Every row gives one point. To make a cloud, some directions were put in groups of two or more. Within a group, all points are equally far from the middle, so they leave a hole (a ring in 2 directions, a hollow ball in 3). The other directions are filled evenly. Then the cloud was stretched, turned, moved and blurred a little. Count the holes, and give their numbers of directions, smallest first.

Cloud (14 x 2)
[[-39 -23]
 [-43  13]
 [ 34  19]
 [ 21  29]
 [-18  30]
 [ 12 -26]
 [  9  32]
 [-50  -1]
 [ 36  -6]
 [-49   4]
 [-49  -9]
 [ 29  24]
 [ 35  18]
 [-47   7]]
Holes: 1 (2)

Cloud (30 x 4)
[[ 43  30 -15   3]
 [ 14  60   7 -29]
 [-17  12 -26 -11]
 [ -9  59   7 -14]
 [ 34  13 -33 -25]
 [ -7 -17  -1  12]
 [ -9  23 -32 -30]
 [ 32  -1   3 -19]
 [ 22  16  21 -35]
 [-11  14 -33 -12]
 [-10 -13  13 -58]
 [-20  11 -24 -15]
 [ 40  -1 -22 -24]
 [ 37   0 -41 -30]
 [ -9 -12 -13  24]
 [ 14  12 -47   9]
 [-12  -1  15   9]
 [-20  -1 -31 -11]
 [ -3  32 -27 -44]
 [ 23  35   5 -50]
 [ 39 -13   1  14]
 [  9  -4  10 -55]
 [ 19  -9  17  14]
 [ 20 -30 -10 -17]
 [-13  13  -6  20]
 [ -1 -10  13  18]
 [ 45 -10 -27 -13]
 [ -7  13 -20  21]
 [ -8  36  -5  15]
 [ 12  17 -44 -11]]
Holes: 1 (2)

Cloud (46 x 6)
[[-60   2   5  -5  10   7]
 [  7  23  25 -33  -9  -5]
 [  6  23   8  17  -5 -28]
 [-11  10  -8  10 -40 -14]
 [ 21 -35  -7  -9  16  23]
 [  6 -36  22  20   5 -28]
 [ 23  -3 -22   9  -4 -17]
 [ 10   8  28 -30   4  21]
 [ 10  -8  47  -7  -9  19]
 [-18 -19  38   7 -10 -41]
 [-43 -16   1   1  37   4]
 [-13   1 -22   9  -9  29]
 [-15 -48  -3  21  16 -10]
 [  4   2 -21  26   1 -19]
 [  3   5 -33  -3  29 -13]
 [ 26 -14 -19 -25  22 -18]
 [ 48   5  19  11  22   6]
 [-13 -14  45  -7 -15 -33]
 [-18 -13  38   1  14 -44]
 [-22 -24  32  35   1  11]
 [-18  26   0 -17   7  20]
 [-30 -16  18 -21  30 -45]
 [  2  23   7  19   1 -29]
 [ 39  21  15   0  32 -10]
 [ 35 -21  21  17  -8  30]
 [  3 -14  32 -22  22  20]
 [ 19 -31 -11 -20   8 -23]
 [-40  -5  32  33 -14  11]
 [  2  -3  46 -24 -15 -16]
 [ -2  21  11  27  28 -16]
 [ 26 -43  10  17   9  -5]
 [  3 -45  -5  -8   7 -29]
 [-48 -11 -10   6  23  11]
 [-45 -19  -4   4  30   6]
 [ 26 -45  -3   6  13  -1]
 [-17 -13  27  30  24 -25]
 [ 13  -2 -27  21   9  -7]
 [ 24 -13   5 -32  42 -19]
 [ 16 -30  -9 -20  -5 -26]
 [-33   0   8   6  51 -15]
 [ 40 -11  -9  21   6  17]
 [ -7 -25  33  29  22  -6]
 [-14   7  12  43   9  11]
 [ 21  26  18   2  23  25]
 [ 32   5   7 -28  42 -17]
 [  2  -5 -11 -15 -36   5]]
Holes: 3 (2, 2, 2)

Cloud (77 x 8)
[[ 16  51  22 -15  19  -1  24   5]
 [  1  27   1 -30  28  30 -18  -2]
 [  2  28 -16 -17 -19 -14 -33  -6]
 [ 19  36 -28  23  35   8 -20   0]
 [ 24   6  12 -50   4 -15 -16  -2]
 [-17  17  41  -8  37  -3  22 -14]
 [-17 -20  45  14  18 -11 -25 -16]
 [-14 -26  -7 -12   4  -2  14  23]
 [ 51   7 -53 -18  38  11  -3   9]
 [ 59  -9  -3 -20  -3  -8 -31  -3]
 [ 25   2  10 -29  -9  55  11 -18]
 [ -6 -17 -14 -14  15 -45 -21   2]
 [ 21  15  -6  -2  42 -47  -5  -1]
 [ 14  21  16 -27  16  14  45 -31]
 [-25  -2   6  10  -5 -14 -36 -36]
 [ 42  -6 -15 -41 -25  14 -19 -37]
 [ 49  -8  -2  13  43 -16  -7  29]
 [ 33  -3 -48  -8  18 -32  46   6]
 [ 45   0  24 -21 -20  16  30   4]
 [  1  45   5 -27  51  19  11 -30]
 [ 16  25 -19  -4  33  10 -37 -17]
 [ 14  20  -5 -39  26  18 -19  -2]
 [-16 -14  27  23  47  -5 -17 -13]
 [-20  15  30  29 -27 -22  12  18]
 [ 21   4  -1  30  23 -24  35 -13]
 [-46  26 -16  16  39  12  28   3]
 [ -5  -6 -41  13 -10  -1  13 -31]
 [ -9  28   6  36  23  45   3 -19]
 [  1   0 -38 -19   9  51   6  -1]
 [ -6  40  -4 -27  14  16 -16 -45]
 [ 33  -7  48 -17   9  23 -26  -2]
 [-24  46 -26   7  11  18  28  -1]
 [  7   5   2 -15  40 -41 -15 -16]
 [  7  -8   9  20 -57   9  -1 -32]
 [ 52 -11  24  -5 -11   8  25  13]
 [-25  23  10 -14 -28  36  16 -40]
 [ -5 -35  32  -1  25   9  -7   7]
 [ 13  10 -30 -16  -9  29   1  28]
 [ -1   3 -44 -11 -17  30  23   1]
 [-38 -21  14 -19 -12  11 -22   0]
 [-36   3   5  17  30  33 -10  13]
 [-31 -13  46   7   1  -4 -15  -1]
 [-13  -7  19  28 -12  -8 -29   8]
 [  9  -1  16  -2   4  51 -27   8]
 [ 20  -7   4 -49  30  24  -6 -15]
 [ 16 -12 -21  36   6 -16  35  -4]
 [  9   5  -8  -5  -5 -46  25 -32]
 [ 26  43 -24 -10  44   5  15 -36]
 [ -7 -20  11  29  -7  13  24 -24]
 [-26  17   6   0 -23  38  25 -28]
 [ -5  18   7 -22  20 -44  10 -29]
 [ 23 -12  33  10   8 -36 -18  14]
 [  1  39  13 -38  30  13  -5 -49]
 [ -3  -8  -3  24  -3 -41 -24  14]
 [ 19  19  51  -2   0  26 -35 -18]
 [ 40 -20  24  -9  26  46   3 -16]
 [  6 -26 -30 -24  22 -11  21 -24]
 [-34   9  16 -13 -30 -18  31 -27]
 [-19  34 -32  -1  31  19 -10 -37]
 [ 41  13 -13   7  36  15 -34   6]
 [ 24  -7 -29  34  -2  46  13  13]
 [ 41  27 -37 -23  20   4  45 -11]
 [ -4   6 -13 -11  27 -53  -3   6]
 [  4  30 -45 -10  45  16 -21   5]
 [ 13  36 -43   2  24  24  11 -37]
 [ 13  39  49 -19   0   4  21 -18]
 [ 32  16  43  -5  10 -15 -26 -29]
 [ -9  -3  43  21  -5 -27  -2 -22]
 [ 16   8  -7 -13  25 -56  -9   6]
 [ 42  10  24   9 -14 -32  24 -23]
 [-24  36 -32  -1  12   2  -2 -18]
 [  6   0 -16 -29   2  50  -8  -2]
 [-21  20   4  25  19  29  -6  22]
 [ 13   6   9 -29 -26  54  13 -29]
 [  1 -34   3 -14 -14 -45 -38  -8]
 [ -4  -9 -33 -19 -24  -8 -34   4]
 [ -4  -4   1  -8  60   0  17  29]]
Holes: 3 (2, 2, 2)
